Every row gives one point. The window is the flat piece filled in between its corners: a triangle in 3 columns, a solid with four corners in 4, and so on. A path goes straight from each point to the next, and from the last back to the first. After which points does the path pass through the window?
In the rows, zero is written as 128.

Window:
[[104  99 134]
 [131  92 125]
 [125 190  93]]
Path:
(1): [128 137 164]
(2): [126 161 125]
(3): [100 141  70]
(4): [101 160  67]
(5): [130 176 133]
(6): [117 137 153]
(7): [ 94 127  87]
(8): [118 106  79]
(9): [136 123 129]
(10): [129 164 126]
(11): [112 149  82]
(12): [ 96 104 100]
(13): [115 136 157]
(14): [124 182 116]
(15): [121 166  57]
(16): [118 118  85]
Through the window after points: 2, 10, 14, 16

Window:
[[145  47 165 119 159  81]
 [116  95 113  77 151 109]
 [ 97 100 115 113 141 128]
 [178 148 141 123  75 136]
 [140  91 160 126 204 101]
 [120 131 159  98 130 136]]
Path:
(1): [110 111 153 138 173  75]
(2): [ 99 106 161 127 169  72]
(3): [134  80 148  98 170 131]
(4): [147  81 145 101 147 162]
(5): [110 112 155 114 137  80]
(6): [126 101 157 120 134  89]
(7): [148  77 155 103 150 127]
(8): [130  91 120  80 155 131]
(9): [104 112 126  93 138  84]
(10): [117 152 155 112 121  92]
(11): [137 107 149  96 132 156]
(12): [172 103 149 121 123 165]
(13): [143 141 166 141 101  81]
(14): [ 94 109 144 121 160  68]
(15): [119  84 135 108 162 129]
(16): [152  80 147 101 183 144]
Through the window after points: 4, 6, 8, 10, 16

Window (9 x 9):
[[141 114 144 119  78 199 150 111 147]
 [ 98 150 170 202  99 149 144 142  91]
 [130 130  33 103 121  88  89  76 133]
 [109 137  89  90 117  84 183 100 152]
 [ 82 151 114  99  90 152  87 159 158]
 [ 67  97  55 100 122 127 103  88 149]
 [120 118  87 177 186 145 150 150 102]
 [134  63 161 130 102 163 144 170 122]
 [101 155 189 175 170 151 117 134  82]]
Path:
(1): [115 120 129 164 110 136 109 108 194]
(2): [105 117  96 104 114 165 137 127 106]
(3): [114 110 131 111 100 175 140 139  98]
(4): [131 100 144 132  97 163 137 136 154]
(5): [123  93 136 150 120 143 133 135 154]
(6): [115  99 120 114 111 156 134 147 101]
(7): [ 97 135  89  81 105 151 162 120  92]
(8): [129 117 125 131 117  96 159 110 181]
(9): [130 106 110 162 129 128 125 143 204]
(10): [ 92 114  99  96  90 160 129 139  89]
(11): [ 75 129  73 111 104 149 125 103  75]
(12): [105 110  84 126 129 115 109 104 159]
(13): [113 114 105 145 127 135  97 138 195]
(14): [103 135 103 101  98 138 114 131 106]
(15): [ 89 147 108 126 136 130 121 145  80]
(16): [ 87 135 119 148 149 101 111 134 160]
Through the window after points: 1, 3, 5, 7, 11, 13

Window, 12 rows:
[[ 90 105  93  93 103  98  99 129 155 120 122  86]
 [ 70 108 117 115 125 172 138  92 147 133 106  89]
 [196 108 107 117 133 130 192 119 124  85 125 130]
 [125 141 151  93 128 122 105 118 158 164 128 107]
 [150 121  93 150 209 105 158 167 140 105 131 159]
 [ 79 137 156 147 103 140 107 127 131 115 128  95]
 [ 88 115 114  91  94  88 163 111  40 152 125 132]
 [108 127 115 166 137  80 107  95 152 149 160 142]
 [138 161 103 104 132 138 122  94 132  87 103 128]
 [116 168 111 102  82 108 147 150 162 174 160 168]
 [149 142 110 160 190 180  61 144  97 122 249 209]
 [163 158 112 132  44 201 137 112  94 182  73 102]]
Path:
(1): [126 179 112 143 144 115 149 106 119 130 164  86]
(2): [110  97 113 106 105 118 106 112 122 127 103 169]
(3): [117  78 145 121 114 134 102 136 154 126 134 178]
(4): [111 160 103 146 130 122 135 110 116 152 158 105]
(5): [120 143 103 127 140 109 141 111 115 133 151 114]
(6): [120 109 130 124  98 122 109 112 129 128 115 179]
(7): [123 110 111 109 124 115 115 125 140 125 113 135]
(8): [118 155  89 109 132 119 147 122 135 128 159  87]
Through the window after points: 1, 5

Window:
[[133  95 226 171 115 105 124 119 137 202 104 105 123 123]
 [100 155 192  95 232 138 110 146 138  93  89  84  88  74]
 [130 104 115 166 124 172 159 130 140 164 141 127 124 120]
 [189 158 121 154 133 156 183 103 132 130 121  98 148 128]
 [144 150 181 115 139 118 142 249 182 136 130 132 146  68]
 [173 140 158  92 141 164  89 165 125  86 122 193 144  95]
 [125  90 170  99 143 106 120 111 138 117 108 163 163 136]
 [165 143  80 132 156 134 106 126 107 105 138 138 146 123]
 [130 148 144 133 102 124 115 116 145  91 137 168 155 146]
 [128 150 127  98 117 138  87 107 170 143 122 156 166 144]
 [ 92 129 104  84 117 143 118 143  98 137 115 131 132 144]
 [112 113 126  89 121 150 103 108 143 127 149  84 123 149]
 [144 127  86 106 106 129 115 108 146 122 112 137 108 139]
 [135 134 131 126 119 133 111 192 166  99  81 118 175 128]]
Path:
(1): [117 138 152 108 152 139 120 136 140 118 109 114 129  76]
(2): [136 123 136 124 116 134 124 147 148 115 103 122 157  91]
(3): [134 142 145 125 148 139 125 191 161 130 122 137 135 157]
(4): [140 137 140 127 149 146 121 162 143 141 124 133 109 161]
(5): [138 138 136 129 118 135 121 130 135 138 123 114 144 103]
(6): [131 135 147 114 120 122 132 177 158 124 117 123 150  79]
(7): [145 141 156 120 146 136 121 188 158 129 122 132 136 129]
(8): [145 145 156 117 183 128 119 174 152 116 114 124 100 162]
Through the window after points: 2, 6, 8

Window:
[[113 121 117 143 125  87 185  99 187 120 115  83 153  89]
 [158  92  95  90 131 150  73  99  93 106 181 176 156  90]
 [ 96 145 100 139  92 152 122 162 150 139 127 133 124 146]
 [ 99  88 151 126 181 123 143 114 178  89  90  84 121 101]
 [166  92 128 117 124 169 111  94 101 150 116 211 174 112]
 [148 116 151 141 189  59 138 103 132  90 119  85 114 149]
 [ 92 147 161  97  79 162 117 121 127 131 175 122 169 160]
 [ 84 147 135 151 143 146  96 183 130 153 164 121 197 129]
 [120 130 151 157 105 170 138 160 166 176 177  86 131 130]
 [160 150 155 122 109 166 130 133 105  91 167 192 146  99]
 [126 135 145 172 178  82  90  56 161 108  87  75 116  69]
 [163 141  90 113 138 207 139 109 104 130 117 140 172 108]
 [170 137 125  51 113 161 141 152 128 157 101 154 154  94]
 [156 121 146 166 150  97  97 107 203  79 119  81 153 130]]
Path:
(1): [123 118 151 111  92 136 129 142 112 116 116 108 170  96]
(2): [186  83 141 135  73 180 118 121  69 125  99 131 159 104]
(3): [117 134 105 103 180 121 102 103 155 120 173 167 152 116]
(4): [122 138  98 126 165 134 103  73 165 123 182 137 148 137]
(5): [142 112 175 123  89 147 123 143 105 126  88 127 160  97]
(6): [162 107 140 109 107 137 114 143 104 120 110 117 152  99]
(7): [102 156 100 134 172 172 125  67 170 125 188 162 147 121]
(8): [102 162 108 109 181 123 133 106 184 117 133 161 140 124]
(9): [126  87 160 155  92 157 110 159 107 131 125  83 156 114]
(10): [126 122 125 123 107 149 128 147 114 128 138 130 158 108]
(11): [121 146 133 122 146 161 125 123 141 151 148 152 150 128]
(12): [137 133 130 109 143 146 126 113 160 136 136 134 139 130]
Through the window after points: 2, 4, 6, 8, 12

Window:
[[185 100  95 115 116  72  76 223 151 124 130 111 140 110]
 [145  55 187 110 116 122  89 117 142 143 147  95  74 131]
 [167 140 110 131 175 149 120  84 166  91 215 150 104  99]
 [122  85 120 146 165 115 161 166 160 109 137 221 133 159]
 [184  95 160 109 103  97 198 130 157 125  99 113  98 140]
 [131 154 192  80 111  82 103 156 136 123 151 132 103  94]
 [177 157 141  95 175 129 176 181 162 184 144 114  95 172]
 [163 111  66 129  93  58 119 130 104 101 150 167  71 100]
 [131 160 157 115 102  99 175 118 140 196 132  80 110 116]
 [107 113 112 140  69 114 180 113 143 111 162 116  71 118]
 [120 183  94 145 107 101 117 151 139 112 111 128 128 140]
 [155 152 120 111 131 177 149 141  76 138 109 101 144 131]
 [118  97 148  99 175  66 101 186 135 121 157 129 132 160]
 [195 137 167 157 105 113 189 162  84 117 116 159 129 146]]
Path:
(1): [140 121 161 144 159 118 148 139 141 127 112 117  82 115]
(2): [137 134 137 154 147 108 148 157 141 140 127 109  99 110]
(3): [168 127 145  72  94 125 136 139 140 126 162 142 136 164]
(4): [161 146 130  95  98  94 124 156 126 146 140 130 137 158]
(5): [143 104 125 150 168 113 149 149 140 113 145 123  85  93]
(6): [135 115 134 137 179  98 136 182 129 130 123 131  94 118]
(7): [146 105 144  95 118  79 126 150 143 120 153 127 128 156]
(8): [178 119 133 104  77 115 156 153 130 133 152 142 134 181]
(9): [135 135 143 145 149  89 139 152 121 119 126 126  84  78]
(10): [132 120 153 139 161  86 128 176 129 135 130 142 113  99]
(11): [145 115 142 100 120 111 135 146 151 120 150 152 113 153]
(12): [138 144 116  83  74 120 187 122 112 142 171 167 158 171]
Through the window after points: 4, 6, 8, 10

Window:
[[137  99 113 119 175 143 138 164 130 185 163 113  99 134]
 [112 135 100 173 133 121  88 171 127 141 127  98 151 167]
 [193 143 226 175  88 146 113 152 140 111 124 108 100 135]
 [ 99 177 144 119 128 118  98 167 123  80 163 114 121 152]
 [ 48  92 150 125 158 151  95  42 116 109 180 188 191 138]
 [ 92 136 141 102 127 127  89 181 172 175 197 144  94 104]
 [124 135 167 112 127 155  84 131 162 131  52 124 143 169]
 [148 122  68  72  93 122 151 156 109  99 153 128 194 134]
 [ 85 110 149 107 135  94  73 104 149 151 142  86 105 165]
 [137 133 126  99 151  98 110 118 141 127 116 154 183  98]
 [112 115 157  86 103 184  89 133  74 163  66  78 144 127]
 [135 131  88 131 141 118  91 107 161 119 175 107  97 128]
 [ 86 127 118 119 138 128 153 125 151 174 103 156 142 109]
 [139 101 175 158 139 191 134 103 128 127 107  62 188 136]]
Path:
(1): [135 108 153 138 131 132 115 134 130 117 144 123 117 122]
(2): [134 181 155  91 110 153 112 152 153 168 126 103 152 157]
(3): [143 178 111 120 114 156  92 145  97 192 133 105 147 180]
(4): [110  94 152 133 148 124 128 131 162 100 131 123 131 104]
(5): [112 118 117 141 135 117 120 157 146 116 132 130 139 117]
(6): [125 148 136  83 113 135 101 116 121 154 142 139 140 160]
(7): [117 168 137 146 113 150  98 115 140 174 121 113 118 171]
(8): [124  57 154 120 171 135 118 165 121 101 138 103 157  89]
Through the window after points: 3

Window (14 x 14):
[[126 145 118 157  83 172 102 216 144 102 106 129 148 119]
 [120 133  63  79 151 162 163  60  96 165 144  56  83 193]
 [125 129  87  76 130 134 160  45 122  91 179 120 100 148]
 [ 90 160 120  76 105 162 145  65 126 175 155 114 106 128]
 [123  88 107 121  68 117  94 188 136 143 137 112 150 112]
 [111 113 120 164 103 129 171 155 135 145 142 131 154 124]
 [144 156 107 118 117 115 121 182  92 149 154 133 179 102]
 [ 92 165  76 104 120 102 131  54 105 155 147 131  92 184]
 [151  99 155 131  89 163 109 160 122 133 126 159 170 156]
 [168 101 192 154 123 145 111 144 129 120 156 137  70 120]
 [109 109 204 129 100 118 133 120  65  71 171 112 112 134]
 [152 131 137 132  99 116 123 136 135 127  87 103 158 113]
 [ 96 121 149 162 130 128  75 145 135 119 161 128 193 105]
 [191 128 189 160  62 150 126 142 140 107 181  86 102 165]]
Path:
(1): [118 144 175 112  84 118 132 172 153  99 125  94 143 182]
(2): [123 120 138  83 115 125 103 198 143 149 133 118 147 146]
(3): [137 152 111 204  84 151 155  53  88 121 138 120 113 129]
(4): [159 114  79 157  74 137 134 101 111 142 143 126 133 110]
(5): [116 141 140  95 122 131 144 114 120 120 153 115  97 169]
(6): [103 142 140  86 164 120 135 154 130 134 150 105 147 143]
(7): [143 105  89 177  29 158 127 116 113 137 128 131 146 124]
(8): [123 111 121 173 100 167 107 135 108 117 147 114 123 118]
(9): [126 120 155 120 112 111 134 146 129 132 153 128 141 130]
(10): [122 130 158 109  99 128 129 137 133 138 151 115 134 149]
(11): [132 104  86 149 126 148 124  78  80 129 156 126 127 112]
(12): [168 101  98 146 106 173 117 105  91 155 154 148 111  96]
Through the window after points: 8
